Each wall is flat, endless, passes through zero and stands at right angles to its row. A trip goes straight from one point to another. Which walls does it cross, in order?

Walls:
(1): [-2.6 -1.0]
(2): [ 0.4 -2.8]
(3): [-4.8 -0.2]
(4): [3.1 3.7]
Trips:
[-0.2 -0.9] to [-3.6  8.1] => 2, 4
[-2.6  4.9] to [-4.4 -2.0] => 4, 2
[-2.7  7.7] to [5.4 4.7] => 3
[-0.1 -5.1] to [ 6.6 -2.3] => 3, 1, 4

Walls:
(1): [-2.1  1.6  4.1  9.7 -2.1  1.1  0.7 -5.4]
(2): [ 7.3 -2.1  1.8  1.5  5.1 -4.4  0.9  3.0]
(3): [-1.7 -3.1 -1.3  5.3 -0.1 -5.8 -3.6 -1.2]
(4): [-11.0  -3.0  -8.9   8.2  -4.4   0.4  -3.8   8.6]
(5): [-2.8 -3.1 -4.8 -2.1  9.9  6.4  2.0 -2.3]
Trips:
[-7.0  0.6  6.3  1.1  5.7  7.4 -1.4 -0.2] to [-6.8 -0.5  4.1  4.5  0.6  7.2 -3.0  5.5] => none
[ 2.2 -5.6  0.9  0.2  1.4 -1.3 -2.3  7.9] to [-4.9  2.4 -3.7 -1.3  4.4  2.1  1.3  4.7] => 5, 3, 2
[-4.8  3.8 -3.6 -3.2  0.5  7.7  2.4  1.1] to [-2.3  2.9  0.2  4.9  3.1  0.2 -3.9 -5.0] => 1, 3
[ 0.2  6.5  4.1 -5.6 -3.3  1.8  5.1  3.0] to [ 2.4  2.1 -7.5  2.3 -3.1  0.5  6.4  7.8] => 4, 2
[ 8.5 -0.9  3.9 -1.0 -5.3 -1.8  1.5  1.2] to [ 0.8 -1.7  1.5  2.9  0.9 -2.0  2.9  1.9] => 1, 3, 4
[-1.2 -1.7  4.1  2.2 -0.4 -3.4 -3.0 -8.2] to [ -7.0  -3.6  -1.9   1.4 -12.7   3.8 -10.0   0.3] => 4
[ 0.9  4.1 -4.4 -3.8  0.6  6.8 -0.3 -4.3] to [ 0.3 -0.1  4.1 -4.7 -3.0  4.9 -8.4  4.8] => 5, 4
[-8.8 -6.8  3.8 -1.2 -0.1  2.6 -3.1 -1.2] to [-5.9  3.8 -0.9 -5.7  1.3 -5.2 -6.7  1.9] => 1, 5
[ 4.1  0.8 -2.9  2.8 -5.0 -5.8  4.6  0.4] to [-3.1  4.1  3.1  1.4 -0.2 -0.4  2.4 -0.9] => 4, 2, 3
[-1.0  3.6  4.2  1.4 -8.5 -4.0 -6.0  6.4] to [ 7.8 -7.5  2.6  2.4  5.1  1.7 -1.8  3.2] => 2, 1, 4, 5
[ 0.2  4.2  0.2 -5.4  3.9  1.5 -0.2  4.9] to [  0.5  -2.6  -1.2   1.8  -0.2   4.7 -10.3   4.3] => 4, 2, 3

Walls:
(1): [-2.9 -3.4  3.6 -3.4  6.7 -5.7 -5.5  3.0  1.0 -2.4 -6.3  6.8  1.6 -2.3]
(2): [ 4.3  2.8 -6.3  4.8  8.4 -5.3 -0.3  0.5  2.8 -2.3 -3.8 -3.3 -0.7 -1.7]
(3): [-0.4 -4.8 -0.1  4.9 -4.7  7.4 -3.6 -7.4  2.3  7.6 -4.9 -4.0 -4.5 -2.9]
(4): [ 0.5  3.0  0.2  5.8  2.3  6.9 -0.3  0.2 -9.4 -7.4  3.8 -3.2 -1.1 -5.2]
(5): [ 1.5 -1.6 -1.7 -5.2 -3.8  1.5 -2.2 -2.5 -1.2  1.2  7.3  4.0  4.0 -7.6]
Trips:
[-2.4  2.7 -5.3 -5.8  1.4  4.8  7.0  7.1 -2.3  2.7 -1.7  3.6  0.5  1.8] to [ 2.0 -3.3 -2.6 -1.9 -1.2 -8.7  8.1  0.5  2.3  6.9 -0.4  7.1 10.0 -1.3] => 5, 1, 2
[-5.1 -1.7 -3.8 -0.6  0.6  2.9  5.0 -8.1 -6.2  1.0 -2.6 -6.1  0.2 -3.5] to [ 3.7 -7.8 -5.4  3.8  4.9 -3.0  1.5 -2.4 -2.9 -2.4 -3.3 -5.8 -8.0  2.5] => 2, 5
[-3.9 -4.0 -2.3  5.0 -0.9  9.7  0.2  6.2  0.1 -1.4 12.2  0.0  3.3 -9.3] to [-6.1 -3.2  0.3  1.2  7.9  1.4 -2.5  2.2  8.1 -5.4  4.6 -2.7 -1.3  1.3] => 3, 2, 1, 5
[-1.6  4.1  4.4  3.3 -2.2  1.0 -0.1 -1.6 -7.6 -5.5 -6.7  4.1 -3.1  0.3] to [-2.5 -0.4 -2.7  2.2 -2.1  0.6 -1.0 -3.0 -1.6  1.9 -4.7 -7.8 -0.1 -4.5] => 3, 2, 1
[ 6.5  2.4  7.7 -3.6  1.3 -4.5  5.5 -0.4  4.7 -5.5 -4.1 -1.9 -0.2 -4.7] to [ 0.3  0.5  4.3 -6.5  2.3  0.1  1.0 -3.0  0.2 -0.2  3.0  4.0 -2.3  0.2] => 5, 2
[ 0.4  1.3  7.3  3.0  0.8  5.3 -5.3  3.1  1.3 -0.4  0.9  2.4  2.1 -3.1] to [ 3.7  3.5  1.1 -2.5  0.4 -3.7  3.5 -1.9  1.6  2.8  5.9  0.1 -9.3 -1.4] => 1, 3, 4, 2

Walls:
(1): [  6.5  -3.0   2.3  -0.5   5.2  -4.6  -2.2  -7.7  -5.9  -5.3   2.0  -4.6
  -2.2  -3.7 -10.2   3.3  11.3   0.0  -0.4  -5.1   2.7  -2.9   6.6   1.2
   4.6  -3.9  -2.8   5.3  -2.3  -1.9   4.0  -1.2]
(2): [ -0.2  -1.1  -3.4   1.3  -1.4   7.5  -4.8   2.4   5.1  -7.4   3.6   0.2
  -1.6 -13.3   4.6  -7.3   2.0   3.3   1.2   9.6   8.4   6.0  -4.9  -2.8
  -1.1  -3.4  -1.5   0.3  -1.6  -5.8  10.6  -3.8]
(3): [  1.3   0.7   0.8  -2.2  -5.7   7.7   1.8  -1.7  -2.8  -7.0   5.7  -7.6
   3.5  -2.2  -4.4 -11.5   3.8   2.0   1.1  -3.1   4.8  -7.8   1.8   3.1
  -6.0   1.4   6.1  -2.8   3.9   2.3  10.8  -3.8]
(4): [ 4.5  1.6  0.0 -7.2  2.5  5.5  4.8  0.0  4.8 -5.8  1.0  1.1  4.5 -1.9
  0.8  0.5  0.0  2.3 -2.2 -7.1  3.4  2.0 -2.4 -0.2  0.2  1.4 -2.7  5.3
 -3.5  4.5  3.1  4.2]
(5): [ 2.3  0.2 -7.6 -1.8 -6.8 -5.3  0.0  3.7  6.0  6.0 -1.8 -5.2  2.5 -3.2
  0.4  0.0  3.8 -1.8 -0.2  1.4  0.6  5.9  0.8 -2.2  3.1 -1.3  7.7  2.6
  0.9  1.2 -2.5 -2.9]
Trips:
[-3.5  0.9  4.7  1.7 -9.1  0.7  1.5  3.8  2.7  0.9  3.7 -2.8  0.1  0.5
 -0.8  4.0  1.5  2.7 -1.2  5.4  3.6  0.9 -3.9 -0.6 -6.0  6.0 -2.6 -2.4
  3.1 -8.5  5.4  1.6] to [ 3.3 -3.8 -0.8  6.1  2.4  1.6 -3.2 -3.6 -0.6  3.6  0.7  0.5 -3.9 -1.5
  4.0 -0.8  2.4  8.4 -4.6  0.5 -4.8 -5.2  3.6  2.4  0.1  1.6  5.6 -0.9
  0.0  1.2  0.0  1.1] => 1, 2
[ 1.1 -3.4 -3.3 -0.2 -3.0  1.5  4.2 -3.3 -7.3 -5.2 -2.7 -7.3 -1.0  2.2
 -5.7 -0.3  5.9 -2.9 -3.1 -3.5  5.4  1.8 -0.9  6.3 -3.7  6.1 12.7 10.2
 -4.6  4.4  3.8  3.5] to [ 2.4  4.7 -5.7  3.6 -2.3 -0.6 -2.5  0.6 -8.2 -3.8 -7.7  1.2 -2.8  2.7
 -1.5  0.2  0.6 -2.7  1.7 -1.3  0.3  7.8 -6.6  5.9  4.9  0.2  2.1 -3.7
 -3.3 -5.9 -8.4  0.5] => 4, 3, 1
[-7.1  4.2  2.9 -0.9 -4.2 -2.9 -3.1 -4.1 -5.6 -3.4  2.1 11.8  1.7 -2.5
  1.8 -2.4  4.2  1.9 11.3  2.0 -0.7 -6.7  2.2  7.9 -0.6 -2.9 -1.3 -2.6
 -1.9 -3.0 -5.1  5.4] to [ 4.1 -5.7 -6.2  6.5 -0.8 -3.1  5.1 -2.3  6.7  0.5 -3.1 -2.6 -7.3  4.7
  0.2  6.1 -4.6  2.4  6.1 -2.0 -2.1  1.9 -5.7  2.3  1.9  4.1  5.8  0.7
 10.7  0.2  5.2 -6.0] => 1, 3, 5
[-6.3  8.0  4.0 -2.7  9.2  5.1  5.2 -2.6  7.9 -3.2 -0.4  2.8  2.4 -1.4
 -5.1  2.0  5.0  1.6  0.9 -0.6 -0.7 -3.4  4.6  4.7  1.9  3.7  1.5  2.0
  4.1  0.1 -0.1 -2.9] to [-0.1  3.5  1.9  4.7  0.4 -2.9 -1.7  2.6  6.6 -9.9 -1.9 -5.7 -6.3 -2.8
 14.4 -6.8 -2.8 -9.0  4.6 -4.2  2.2 -6.8  0.9 -1.2  2.5 -6.6 -7.0  2.6
  5.4  2.9  2.2  0.0] => 2, 1
[  1.3   3.7 -10.2   1.7  -0.3   1.5   0.0  -6.8   2.0  -4.4  -3.5  -4.3
   0.4   4.7  -8.7   4.1   3.4   7.3   1.3   2.5   2.6  -1.0  -1.2  -1.4
  -4.7   1.9  -7.0   4.4  -1.2  -1.3  -7.7   4.0] to [-3.4 -0.2  3.0  6.8  3.0  3.5  5.5  6.6  5.4 -2.6  2.7 -2.9  0.7 -1.2
  1.8  8.0 -2.3  1.2  0.1  4.0 -3.5 -0.4 -2.2 -2.4  0.0  0.4 -8.2 -7.1
 -3.6 -5.7  0.2  2.6] => 2, 1, 4
[ 0.1  5.6  7.2 -3.9 -3.9  3.3 -2.9 -4.6 -1.1 -1.7  5.8  5.5 -1.9 -2.3
 -6.1 -5.9  4.1  1.6  0.4 -1.7 -3.7  2.0  3.0  2.7 -5.3  0.6 -1.8 -3.6
 -5.1  2.8 -2.8 -6.0] to [ 6.3 -3.1  3.7  3.4  5.0 -0.1  0.9  9.2  5.9 -0.1  2.9  1.1  6.2 -0.2
  6.0 -2.3 -1.7  0.0 -6.1  5.8  2.6 -3.6 -7.5  5.6 -2.9 -0.7  1.4 -1.5
  4.5 -5.6  9.6  7.0] => 1
[ 3.0 -5.6  0.3 -0.3 -4.6  2.9  4.5 -0.7 -1.3 -4.0  2.9 -3.1 -3.9  1.8
 -4.7 -1.4  9.7 -7.3 -0.1 -0.2  5.2  7.8 -2.3  4.1  1.2  0.3 -0.2 -2.8
 -4.9 -5.1 -5.0  6.1] to [ 1.0 -3.6  1.9  1.1  0.5  5.9  2.2 -4.2  1.0 -0.3  9.7 -5.6 -4.3  0.2
  1.6  2.0 -3.8 10.1 -1.9  6.4  0.0 -2.1  0.9 -7.2  7.5  2.6  0.3  2.2
  4.3  8.9  5.5  3.7] => 5
[-1.8 -1.2  3.2  3.4 -1.1 -4.2 -2.9  0.8  3.3 -0.5 -0.7 -1.4 -1.9  9.8
  3.2 -3.3 -3.9 -4.3 -1.1 -3.9 -3.8 -4.3 -5.5 -4.4  3.3 -3.1 -0.5 -0.6
  6.5 -3.2  4.3 -0.6] to [-1.7  1.2 -0.2  7.3 -4.9 -1.7 -0.2 -4.8 -7.2 -8.5  2.1  0.4 -2.0  5.5
 -2.4  4.7 -3.7 -7.9  7.3  4.3  2.4 -3.4  0.8  1.0  8.1  1.4 -3.7 -5.4
 -2.1  1.3  8.8 -3.8] => 3, 1, 2
